Each row is a point. Each copy is the shape, with its points in the same order, stretched, turned, moved and blurred by noise. Say if it was mirrored as well.

Shape (7 x 2):
[[.15, .31],
[.05, .35],
[.15, -.36],
[-.56, .07],
[.03, -.22],
[-.05, -.13],
[.00, .32]]
Copy 1, 7 rows:
[[.11, .40],
[-.01, .43],
[.27, -.35],
[-.51, .04],
[.13, -.21],
[.04, -.13],
[-.04, .37]]
Copy 1 is: only turned
Copy 2 (7 x 2):
[[-.11, .35],
[-.03, .38],
[-.23, -.31],
[.49, .02],
[-.09, -.18],
[-.02, -.11],
[.01, .36]]
Copy 2 is: mirrored
Copy 3:
[[.22, .29],
[.07, .42],
[.25, -.37],
[-.59, .06],
[.08, -.23],
[.02, -.14],
[.06, .32]]
Copy 3 is: only turned
Copy 4 (7 x 2):
[[-.37, .32],
[-.44, .30],
[.30, -.09],
[-.47, -.39],
[.15, -.15],
[.01, -.14],
[-.37, .18]]
Copy 4 is: only turned

Shape:
[[-.41, .35, .06, .21],
[-.20, -.33, .36, .20],
[.26, .10, -.10, -.19],
[.07, -.31, -.29, -.44],
[.13, -.26, -.17, -.01],
[.14, .42, -.08, -.19],
[-.38, .39, -.42, -.04]]
Copy 1 (7 x 4):
[[-.09, .46, .38, .02],
[-.42, -.14, .43, -.20],
[.28, -.09, -.07, -.01],
[-.06, -.05, -.34, -.41],
[-.11, -.14, -.05, -.03],
[.35, .18, .07, .04],
[.02, .63, .03, .05]]
Copy 1 is: only turned
Copy 2, 7 rows:
[[-.28, .40, -.16, .05],
[-.50, -.12, .31, .04],
[.39, -.30, -.10, .17],
[.29, -.49, -.26, -.27],
[.02, -.41, -.14, .04],
[.44, -.02, -.07, .17],
[.13, .25, -.65, -.15]]
Copy 2 is: only turned
Copy 3, 7 rows:
[[-.14, .27, -.52, .23],
[-.40, -.34, -.17, .01],
[.18, .09, -.03, -.25],
[.00, -.05, .49, .23],
[.13, -.20, .06, .03],
[.26, .48, -.07, -.19],
[.13, .47, -.33, .43]]
Copy 3 is: mirrored

Shape (12 x 6):
[[.11, -.82, -.07, -.30, -.31, .11],
[-.15, .37, -.10, .24, -.02, -.37],
[-.02, -.09, -.24, -.04, -.25, .12],
[-.05, -.32, -.10, -.03, -.19, .27],
[.44, -.10, .04, -.43, -.06, .20],
[.16, -.03, .31, .24, .15, -.44],
[.18, .43, .11, .06, -.14, -.24],
[.25, .39, .13, .32, .15, -.38],
[-.35, .15, .03, -.23, .01, .08],
[.27, -.13, -.39, -.56, .13, .11],
[.12, .39, .19, .18, -.07, -.61],
[.04, -.31, .04, .25, .00, .05]]
Copy 1, 12 rows:
[[-.09, -.82, .16, -.08, .60, -.03],
[-.19, .13, -.15, .15, -.58, -.10],
[-.22, -.31, -.14, -.23, .01, -.04],
[-.28, -.35, .05, -.15, .34, .03],
[.36, -.18, .11, -.39, .20, .16],
[.14, .25, -.01, .45, -.19, -.19],
[.18, .28, -.13, -.09, -.42, -.29],
[.19, .44, -.21, .18, -.48, -.08],
[-.30, .06, .32, -.26, -.24, .14],
[.30, -.44, .11, -.29, -.03, .56],
[.22, .29, -.06, .27, -.62, -.35],
[-.22, -.08, -.07, .11, .23, -.01]]
Copy 1 is: mirrored
Copy 2 (12 x 6):
[[-.13, -.08, -.27, -.30, -.45, -.53],
[.22, .35, .19, .21, .32, .05],
[.03, .09, -.32, -.04, -.19, -.03],
[-.05, -.08, -.33, .02, -.26, -.11],
[.15, -.35, -.03, -.39, -.21, .09],
[.14, -.06, .57, .19, .27, -.15],
[.42, .10, .33, .02, .07, .19],
[.41, -.01, .40, .25, .43, .14],
[-.27, .17, -.05, -.11, -.03, .23],
[.08, -.19, -.47, -.67, .13, -.12],
[.39, .29, .67, .10, .32, -.03],
[-.01, -.15, -.08, .29, .03, -.19]]
Copy 2 is: only turned
Copy 3:
[[-.61, -.20, .11, -.71, .12, -.07],
[.30, -.16, -.32, .41, -.38, -.13],
[-.18, -.08, -.27, -.12, -.10, .22],
[-.37, .02, -.21, -.23, .07, .12],
[-.09, .01, .26, -.21, .42, .38],
[.27, .00, .04, .16, -.03, -.54],
[.41, .10, -.03, .26, -.22, .12],
[.58, .02, -.18, .40, -.03, -.24],
[-.31, -.05, -.03, .28, -.16, .13],
[-.20, -.47, .07, -.12, .48, .40],
[.53, -.04, .01, .32, -.40, -.28],
[-.13, .04, -.25, -.10, .13, -.26]]
Copy 3 is: mirrored

Shape:
[[-.24, -.27, .09, .67, -.15, .01, .25, .08, .43],
[.20, .18, .08, .46, .26, -.02, -.17, .24, .00],
[-.07, .01, -.47, .16, -.39, .38, .02, .44, .15],
[.32, -.34, -.17, .04, -.23, -.28, .08, .30, -.08],
[-.18, -.12, -.34, -.10, .39, -.38, -.07, -.29, .04],
[-.37, -.06, -.31, .26, -.35, -.30, .10, -.13, .36],
[.10, -.27, .44, .36, -.05, -.33, -.29, .20, .14],
[-.35, -.24, -.07, .11, .36, .35, -.08, .37, -.30],
[.35, .16, -.29, -.20, .27, .20, .05, -.06, .27],
[.35, .34, -.17, .64, -.18, .20, -.34, -.17, .25],
[-.20, -.47, -.28, .05, -.48, -.06, .30, -.02, -.16],
[.11, .36, -.33, -.10, -.25, -.11, -.04, -.08, -.15]]
Copy 1 (12 x 9):
[[-.01, -.48, -.52, .12, -.41, .15, -.33, -.48, -.12],
[.16, .11, -.20, .46, -.03, -.42, -.20, -.03, .05],
[-.20, .05, .06, -.01, -.81, -.11, .03, .01, -.20],
[.48, .20, -.18, -.30, -.31, -.21, -.30, -.24, -.20],
[-.19, .19, -.29, -.35, .41, -.05, -.18, -.04, .33],
[-.30, -.02, -.17, -.30, -.35, .31, -.33, -.58, .22],
[.50, -.23, -.11, -.07, -.19, -.40, -.38, -.42, .11],
[-.40, -.28, -.07, -.09, -.12, -.42, -.13, .15, -.43],
[.12, .26, -.18, .11, .02, .02, .24, .29, .25],
[.26, .10, .09, .67, -.45, -.02, -.33, .19, .35],
[.02, -.10, -.03, -.59, -.58, .34, -.49, -.25, -.31],
[.11, .48, .38, .05, -.17, .01, -.21, -.14, .04]]
Copy 1 is: only turned
Copy 2, 12 rows:
[[-.39, .25, .09, .30, .15, -.10, -.02, .58, -.08],
[-.04, .33, .05, -.23, -.07, .15, -.11, .11, -.07],
[-.10, -.41, -.27, .07, -.18, .00, .23, .68, .04],
[.20, -.01, .00, .29, -.05, .24, .40, .21, .42],
[-.35, .07, -.29, -.08, .24, -.16, .19, -.26, .27],
[-.50, .05, -.13, .06, .04, -.42, .25, .46, .28],
[-.13, .34, .53, -.03, .11, .22, .19, .12, .17],
[-.32, -.33, -.07, .23, -.10, .38, .19, -.11, -.19],
[.24, .02, -.43, -.26, .38, -.20, -.04, .20, -.13],
[-.11, .07, -.04, -.49, .00, -.32, -.55, .58, .05],
[-.13, -.32, -.02, .61, -.13, -.12, .36, .26, .34],
[.11, -.10, -.22, -.24, -.19, -.38, .19, .14, .19]]
Copy 2 is: mirrored
Copy 3:
[[-.37, .27, -.15, .33, -.42, .24, .19, -.14, .42],
[.17, -.06, -.20, .33, -.20, .17, -.20, -.20, .03],
[.01, .21, -.15, -.22, -.29, .61, .24, -.03, -.14],
[.26, .09, .21, -.13, .07, .39, -.08, -.05, .38],
[-.29, .18, .07, .09, .34, -.01, -.24, -.47, .05],
[-.38, .57, -.27, -.07, -.05, .13, .21, -.25, .35],
[-.02, .08, -.07, .08, -.27, -.03, -.33, .06, .58],
[-.18, .12, .37, .13, -.29, .23, -.26, -.09, -.42],
[-.05, -.41, -.12, .09, .20, .27, .08, -.23, -.20],
[.15, -.19, -.58, .04, -.41, .13, .08, -.46, .16],
[-.15, .44, .36, -.29, -.14, .21, .24, -.16, .26],
[.20, .19, -.14, -.25, .10, .03, .16, -.19, -.07]]
Copy 3 is: mirrored
Copy 4 (12 x 9):
[[-.34, -.10, -.34, .56, -.23, .06, .20, -.08, .09],
[.26, -.22, -.11, .16, .21, .07, -.13, -.48, .14],
[.39, -.08, -.31, .16, -.27, -.10, -.21, .47, -.06],
[.45, .13, -.26, .19, -.18, -.55, .18, -.15, -.17],
[-.22, .56, -.26, -.19, -.11, .01, -.27, -.53, -.02],
[-.18, .18, -.54, .11, -.30, .02, .20, .09, -.19],
[-.02, -.41, -.36, .11, -.13, -.40, .33, -.42, .09],
[-.17, -.11, -.09, .09, .06, -.28, -.59, .05, -.02],
[.21, .42, .19, -.05, -.33, .27, -.30, -.29, .31],
[.55, -.36, -.13, .27, -.21, .45, -.13, -.51, -.08],
[.00, .14, -.19, .33, -.41, -.48, .03, .25, -.56],
[.41, .12, -.04, -.15, -.06, .03, -.02, -.01, -.35]]
Copy 4 is: mirrored
